Each row is a point. Each copy is the shape, with its points in the same order, stretched, turned, moved and blurred by noise. Say if it was mirrored as well.
In the rows, 128 means zero.

Shape (5 x 2):
[[183 117]
 [ 82 123]
 [189 151]
 [109 123]
 [126 107]]
Copy 1, 5 rows:
[[ 69 140]
 [187 119]
 [ 63 183]
 [154 128]
 [133 115]]
Copy 1 is: mirrored
Copy 2, 5 rows:
[[210 147]
 [ 66 120]
 [219 170]
 [104 131]
 [133 110]]
Copy 2 is: only turned
Copy 3:
[[127 103]
 [127 179]
 [104  98]
 [130 158]
 [141 141]]
Copy 3 is: mirrored

Shape (8 x 3):
[[148 130 102]
 [ 96 148 167]
 [104 182  75]
 [140 137 139]
 [161  89  91]
 [109 120 112]
 [106 137 191]
 [ 96 168 133]]
Copy 1, 8 rows:
[[139 139 107]
 [ 85 111 164]
 [137 213 100]
 [125 114 142]
 [143 119  84]
 [113 131 108]
 [ 78  87 189]
 [101 156 143]]
Copy 1 is: only turned
Copy 2, 8 rows:
[[129 178 104]
 [120  66 159]
 [ 68 139  48]
 [140 113 129]
 [151 218 131]
 [101 155 129]
 [136  55 181]
 [ 93  97 105]]
Copy 2 is: mirrored
Copy 3:
[[122 116  99]
 [102 143 208]
 [ 62  63 128]
 [113 146 144]
 [169 113  64]
 [132 100 136]
 [114 173 220]
 [ 79 113 184]]
Copy 3 is: only turned
Copy 4:
[[128  84 135]
 [161 184 125]
 [ 55 113 149]
 [155 129 120]
 [159  38 134]
 [133 105 159]
 [188 186 112]
 [113 163 131]]
Copy 4 is: only turned

Shape:
[[146  55 103 115]
 [133 143  69 143]
 [134 152 204  83]
 [153 127  75  90]
 [ 96 136 157  86]
 [168 192 189 120]
 [148 116  99 127]
 [128  90 107 103]]
Copy 1 (8 x 4):
[[161 145  58 100]
 [170 202 125 101]
 [135  62 149 131]
 [201 169 100  98]
 [135 107 132  86]
 [139  89 180 186]
 [164 162 102 115]
 [159 142  78  91]]
Copy 1 is: only turned
Copy 2 (8 x 4):
[[221 106 117 145]
 [115  54 143 156]
 [ 98 163 143  59]
 [137  47 155 119]
 [113 112 114  81]
 [ 63 165 186  98]
 [147  90 144 144]
 [171  93 117 127]]
Copy 2 is: mirrored
Copy 3:
[[ 56  96  81 126]
 [150 106 125 102]
 [ 74 175 160 158]
 [101 124 146  84]
 [ 94 121 158 168]
 [120 203 154 129]
 [115 121 120 103]
 [ 83 100 114 132]]
Copy 3 is: mirrored
Copy 4, 8 rows:
[[180 164  62 124]
 [126  92 112 144]
 [ 77 181 170  80]
 [118 125  69 112]
 [113 128 165  58]
 [ 53 174 166 128]
 [136 129  89 131]
 [157 136  91 107]]
Copy 4 is: only turned

Shape:
[[134 153 129 183 141 113 166 147]
 [117 156 101 134 152 102 165 117]
 [126 109 156 116 139 174 101 128]
 [115 124 126 108 115 120 157 119]
 [141 120 118 114 111 159  31 118]
 [114 151 121 132 103 102 151 125]
 [184 142 113 209 135 152 170 112]
 [121  66  99 121 125 125 162 132]
 [150 133 153 128 107 100 145 135]
 [114 149 149 123 170 102  41 116]
 [122 134 140 137 130 134 127 178]
 [158 119  75 107 188  91 125 132]
 [115 113 129 175 140 118 154 113]
 [136  72 105 132 104  86 136 133]]
Copy 1, 14 rows:
[[153 148 174  71 138 153 137 121]
 [141 156 150 116 160 153 165 107]
 [ 88 132 126 128 127 113 101 118]
 [110 143 130 142 133 157 162 130]
 [113 105  77 115 135  62 119 113]
 [127 133 125 107 141 155 175 123]
 [190 114 174 100  93 154 111 112]
 [125 173 143 162 107 128 147 148]
 [115 116 157 104 140 146 166 150]
 [ 93 136 126  84 176  67 150  73]
 [114 153 146  76 162 121 117 150]
 [154 168 169 129 188  89 157 130]
 [134 158 158 115  96 143 146  97]
 [134 151 144 137 108 113 181 153]]
Copy 1 is: only turned
Copy 2, 14 rows:
[[124 127 129 155 157  82  76 134]
 [128 142 124 107 127 102  78 111]
 [105 173 110 163 131 152 135 131]
 [120 126 109 115 127 132 136 119]
 [141 168 176 158 118 166 149 157]
 [143 118 118 112 148 113 118 133]
 [122 110 174 185 172 100  38 140]
 [110  93  98 127  79 127 143  93]
 [138 120 121 140 180 107 129 126]
 [119 206 172 123 131 112 125 100]
 [135 138  87 170 142 107 141 147]
 [143 147 132 127  92 114  96  63]
 [ 95 124 143 137 116  95  98 117]
 [129  85 138 125 112 114 160 107]]
Copy 2 is: mirrored
Copy 3, 14 rows:
[[157 149  86 137 122 127 117  48]
 [141 155  71 151 126  86 103 123]
 [136 123 145  82 103 127 149 144]
 [120 118 114 126 146  90 121 145]
 [ 96 141 105  95  77 171 188 171]
 [118 124  97 151 147 118 120 125]
 [108 159  96 129  68 113 116   7]
 [126  98  85  97 139  54 164 111]
 [139 117 135 150 133 114 145 107]
 [176 130 102 138  91 185 142 175]
 [163 157 110 113 138 139 157  89]
 [166 171  54 140  82  63 167 127]
 [138 101  85 111 118 113 113  76]
 [125  89  75 132 135  88 196 109]]
Copy 3 is: only turned

Shape, 15 rows:
[[149 174 154 142 148  68 170  66 168]
 [141 156 129 110  99  82 103 138  78]
 [159 121 143 184 172  72 136  72 119]
 [154 170 151 116  98 152  93  65 137]
 [105 125  99 109 150 136 110  85 123]
 [163 110 138  93  95  88 188 109 159]
 [192 176 141 186 183 166 159 164 124]
 [137 110  90 143  79 170 126  83  97]
 [165  91  89 141  94 109 181  78 170]
 [129  86 145  97 109 170 114 114  80]
 [174 108  86 116 178 139 147 116 123]
 [100 174 147 109 157  76  84 165 116]
 [145 101 182 154 101 164 120 154 165]
 [129  88 177 142 144 135  84 101  92]
 [185 140 180  98 121 136 105 120 146]]
Copy 1:
[[174 157 203 112 180 106 112 106  55]
 [ 91 156 100 150 121 146  69 136  98]
 [163 158 207 183 206 126 131 136 134]
 [ 96 158 165  71 138 179 125 107  93]
 [ 90 203 119 118 140 125 165 126 141]
 [166 123 108  99 129 125 112 169  32]
 [211  71 178 186 132 178  89  89 149]
 [ 84 123 121 141 102 158 170 140 108]
 [167 111 157 121 110 105 160 184  62]
 [ 77 147  60 129 151 187 156 149 128]
 [174 173 119 158 110 171 146 144 147]
 [ 94 175 107 122 150  96  63 118 141]
 [134  38 132  86 164 126 121 164 117]
 [ 88 149 126 138 215 167 147 143 167]
 [141 133 133  74 151 196  87 142 104]]
Copy 1 is: mirrored
Copy 2:
[[ 98 150 119 205 160 104 115 205 104]
 [163 113 132 149 153  76 144 110 117]
 [157  99 109 216 105 100 120 200  76]
 [153 199 159 151 169 117 136 141  85]
 [122 157 133 138 116 110 160 147  62]
 [112 149 162 108 167 112  95 189 113]
 [ 96 101 113 195 126 239 158  88 148]
 [207 137 152  76 133 152 178 152  76]
 [153 123 132  88 150 148 119 214  75]
 [166 168 189  98 113 118 139 126  93]
 [106 108 143 139 123 170 138 135  72]
 [ 89 136  95 204 123  76 132  79 131]
 [129 181 132 132 113 169  91 118 138]
 [168 159 154 173  84  89 114 141  84]
 [110 188 170 161 159 127  82 112 109]]
Copy 2 is: mirrored
Copy 3:
[[ 19 112 133 146  44 154 136  94 110]
 [136 199 110 121 112  62 155  91 106]
 [ 73 129 208  93  81 123 148  94 112]
 [145 143  86 138  59 135 136 142  59]
 [124  93 147 140 156 123 131 137  89]
 [101 146 117 181  80 145  84  60 124]
 [153  85 101  42  53 119 184  70 187]
 [223 144 152 148 141 169 158  93  88]
 [138 118 161 198  74 189 110  65 145]
 [197 145 119  96 172 126 106 104  71]
 [143  64 144 115 107 108 120  78 131]
 [ 73 145 109  81 132  56 155 156 129]
 [182 162 113  83  70 157  99 146 152]
 [156 162 176  64 143 105 108 148  77]
 [137 147  76 103  36 102  88 130  99]]
Copy 3 is: mirrored
